Each point is reached from the start by the listed moves, each made 0, 1 or 2 times, or once backwards (-1), plus a little noise. Say if it took an odd or an even number of moves. Then give how often each move was made.

Moves:
(1): [-0.02  0.18 -0.43]
(2): [-0.32  0.45  0.18]
Start: [-0.11  0.14 -0.09]
Points:
[-0.15  0.50 -0.91] -> even (2, 0)
[ 0.24 -0.33 -0.21] -> odd (0, -1)
[-0.42  0.58  0.10] -> odd (0, 1)

Moves:
(1): [-0.29  0.13 -0.10 -0.20  0.00  0.56 -0.26 -0.30  0.00  0.28]
(2): [-0.26 -0.11 -0.07  0.10  0.14  0.14 -0.12  0.12 -0.24  0.12]
(3): [-0.08  0.16 -0.07 -0.01 -0.08  0.15 -0.05 -0.07 -0.14 -0.13]
(4): [-0.31  0.06 -0.19  0.37  0.08 -0.09 -0.08 -0.05  0.06 -0.09]
(5): [-0.09 -0.15  0.29  0.03  0.08 -0.03 -0.01  0.02  0.02 -0.16]
(6): [-0.01 -0.05 -0.41  0.16 -0.24  0.09  0.07  0.28  0.23 -0.30]
(7): [-0.07  0.02  0.12  0.09 -0.01 -0.08  0.10  0.06  0.06  0.06]
(8): [ 0.19  0.01  0.03  0.15  0.04  0.04  0.04  0.12  0.02 -0.06]
Start: [ 0.07 -0.09  0.20 -0.19 -0.09  0.13 -0.24  0.09  0.16  0.02]
Points:
[-0.60 -0.05  0.47  0.14  0.12  0.66 -0.61 -0.15  0.13 -0.28] -> even (1, 0, 1, 1, 2, 0, 0, 1)
[-0.72  0.42 -0.25 -0.67 -0.58  1.45 -0.69 -0.59  0.37 -0.15] -> even (2, -1, 2, 0, 1, 1, 0, -1)
[-0.78 -0.16  0.71 -0.57  0.32  0.66 -0.75 -0.49 -0.31  0.58] -> odd (1, 1, 0, 0, 1, -1, 0, -1)
[-1.09 -0.31  0.27  0.51  0.64  0.17 -0.83 -0.13 -0.48  0.13] -> odd (0, 2, 0, 2, 1, -1, -1, 0)
[-0.12 -0.36 -0.27  0.33 -0.35  0.56 -0.37  0.35  1.04 -0.80] -> even (1, -1, -1, 1, 2, 2, -1, 1)
[-0.12  0.24  1.01 -0.46  0.05  0.74 -0.56 -0.63 -0.06 -0.14] -> even (1, -1, 2, 0, 2, -1, 0, 1)

Moves:
(1): [ 0.11  0.05  0.18 -0.11  0.21  0.08 -0.03  0.10  0.01  0.09 -0.14 -0.15
 -0.13 -0.13 -0.14  0.12  0.04  0.22  0.11  0.10  0.09]
(2): [-0.05  0.17  0.05  0.01 -0.04 -0.09  0.11 -0.03  0.13 -0.17  0.14  0.04
  0.03  0.00 -0.08  0.04 -0.08  0.22  0.16  0.17  0.20]
(3): [ 0.19 -0.11  0.05  0.04  0.03  0.17 -0.01  0.03 -0.07 -0.32  0.09  0.03
 -0.18 -0.17  0.11 -0.12 -0.16 -0.19  0.18  0.08 -0.18]
(4): [-0.02  0.09 -0.01  0.24 -0.11  0.05  0.02 -0.09  0.01 -0.02 -0.01  0.01
 -0.06  0.08  0.05  0.04  0.03  0.18  0.04  0.04  0.13]
(5): [-0.09  0.05 -0.05 -0.11  0.11 -0.05  0.04 -0.14 -0.15 -0.06 -0.22 -0.16
  0.07  0.07  0.00  0.07  0.12  0.02  0.00  0.12 -0.10]
(6): [ 0.06 -0.12 -0.12 -0.07 -0.19  0.12  0.09 -0.02 -0.10  0.06  0.08  0.06
 -0.01 -0.15 -0.01 -0.09 -0.01 -0.05  0.14  0.10 -0.07]
(7): [ 0.05 -0.06  0.25  0.13  0.00 -0.16  0.00 -0.15 -0.25  0.11 -0.20 -0.08
 -0.21  0.06 -0.30 -0.12 -0.11 -0.02 -0.17  0.09  0.12]
(8): [-0.06  0.01  0.08  0.09 -0.13  0.04  0.03  0.24 -0.18  0.06  0.26 -0.07
  0.05  0.07  0.14 -0.03  0.04  0.09 -0.05 -0.14 -0.03]
(9): [-0.11 -0.13  0.00  0.02  0.07  0.02  0.10  0.07  0.22 -0.08 -0.05  0.12
 -0.14  0.07  0.00  0.02  0.03  0.06 -0.12  0.10 -0.15]
(10): [-0.05  0.10  0.22 -0.24  0.01  0.10  0.02 -0.01  0.18  0.01 -0.13 -0.03
  0.03  0.05  0.03  0.37 -0.10 -0.14 -0.01  0.11  0.01]
(11): [-0.05 -0.21  0.17 -0.02  0.22 -0.02  0.03 -0.18  0.07  0.20  0.05  0.42
  0.02 -0.07 -0.19 -0.03  0.17  0.09  0.07  0.06 -0.06]
(12): [ 0.06  0.02 -0.03 -0.07  0.20  0.16 -0.03 -0.05 -0.16 -0.09  0.03 -0.02
 -0.03  0.08 -0.01  0.04 -0.04  0.06 -0.20  0.15 -0.10]
(13): [ 0.19 -0.06  0.03 -0.02 -0.18  0.23  0.12  0.11 -0.12 -0.14 -0.04  0.09
  0.07 -0.30  0.20 -0.33  0.09 -0.05 -0.01 -0.03  0.10]
(14): [ 0.12  0.05 -0.12  0.03 -0.13  0.10  0.33  0.18 -0.09 -0.15  0.00  0.19
  0.02  0.11  0.07  0.04  0.11  0.15 -0.01 -0.21  0.09]
(15): [ 0.23 -0.08 -0.06  0.03 -0.28 -0.27 -0.15 -0.10 -0.14  0.07 -0.13 -0.23
  0.04  0.14  0.22 -0.04 -0.30  0.03 -0.06  0.06  0.06]
(16): [-0.09 -0.09 -0.14  0.28  0.00 -0.05  0.08 -0.03 -0.04 -0.04 -0.06  0.10
  0.08 -0.07  0.05  0.04 -0.14 -0.06 -0.02  0.08 -0.01]
(17): [ 0.05 -0.01 -0.12 -0.18 -0.11 -0.14 -0.18 -0.08 -0.16 -0.14  0.16  0.04
 -0.01 -0.50  0.09  0.04  0.26 -0.08  0.08  0.07 -0.26]
(18): [-0.15 -0.14  0.07  0.00 -0.02  0.05 -0.19  0.00 -0.05 -0.08  0.10  0.04
  0.05  0.01 -0.10  0.03 -0.04  0.12 -0.01 -0.03 -0.12]
Start: [ 0.18  0.02  0.16  0.05 -0.12  0.12 -0.02  0.05 -0.03  0.06  0.21 -0.19
 -0.25 -0.07  0.05  0.11 -0.14 -0.14 -0.07 -0.10  0.13]
Points:
[ 0.35  0.14 -0.21  0.13 -0.08  0.50  0.32  0.51 -0.96 -0.11  1.18  0.33
  0.40 -0.75  0.44 -0.09  0.65  0.96 -0.06 -0.24  0.20] -> odd (1, 1, -1, 0, 0, 0, -1, 2, -1, -1, 1, 2, 1, 1, 0, 1, 1, 0)
[ 1.11 -0.49 -0.95  0.33 -1.52  0.61  0.86  1.36 -0.59 -1.47  1.20  0.31
 -0.39 -1.52  1.95 -0.35 -0.24 -0.64  0.12 -0.26 -0.80] -> even (0, 0, 2, -1, -1, 1, -1, 2, 2, 0, -1, 0, 1, 2, 1, 2, 2, -1)
[ 0.58 -0.22 -0.41 -0.45 -1.05  0.04  0.22 -0.01  0.13 -0.58 -0.13  0.17
  0.06 -0.29  0.90  0.98 -0.51 -0.16  0.08  0.20 -0.24] -> odd (0, 0, 0, 0, 0, 1, -1, -1, 1, 2, 0, 0, 0, 2, 2, 1, 1, 1)
[ 0.70  0.11  0.25  0.51 -0.74  1.00 -0.35  0.49  0.00 -0.19  0.34 -0.83
 -0.34  0.32  1.23  0.06 -1.03 -0.34 -0.30 -0.10  0.26] -> even (0, -1, 1, 2, -1, 0, -1, 1, 0, 1, -1, 1, 1, -1, 1, 0, -1, 0)
[ 0.22  0.53  0.49 -0.70  0.99  0.27 -0.04 -0.40  0.02  0.01 -0.43 -0.67
 -0.18  0.63 -0.67  1.04 -0.65  0.08 -0.12  0.65  0.33] -> odd (1, 1, 0, -1, 1, 0, 0, -1, -1, 1, 0, 2, -1, 0, 0, 0, -1, 0)
[ 0.68  0.60 -0.08 -0.06 -0.97 -0.09  0.55 -0.26 -1.34 -0.24 -0.35 -0.43
 -0.13 -0.26  0.76  0.45  0.67  0.43 -0.48  0.11  0.34] -> even (0, 0, -1, 2, 2, 0, 1, 1, 0, 1, 0, 1, 1, 2, 1, 0, 2, -1)
[-0.10  0.20  0.42 -0.20  0.14 -0.71 -0.24 -0.20  0.75  0.10  0.65  0.26
 -0.52  0.37 -0.36  0.65 -0.01  0.86 -0.40  0.41  0.14] -> odd (0, 2, -1, 0, -1, -1, 0, 0, 2, 0, 1, 1, -1, 0, 1, -1, 1, 0)
[-0.36 -0.56  0.39  0.85 -0.16  0.72  0.87  0.46 -0.58 -0.45  0.98  0.77
 -0.98  0.24 -0.74  0.08  0.48  1.47  0.36  0.07 -0.30] -> odd (1, 1, 1, 2, 1, 2, 1, 2, 2, -1, 1, 0, -1, 2, -1, 0, 0, 2)
[ 0.71 -0.55  0.79  1.11  0.27  0.12  0.95 -0.08 -0.26 -0.30  0.46  1.09
 -1.48 -0.33 -1.13 -0.14 -0.38  1.10  0.72  0.60  0.59] -> odd (2, 2, 2, 1, -1, 1, 2, 0, 1, -1, 2, 0, -1, 2, 0, 1, 0, 0)
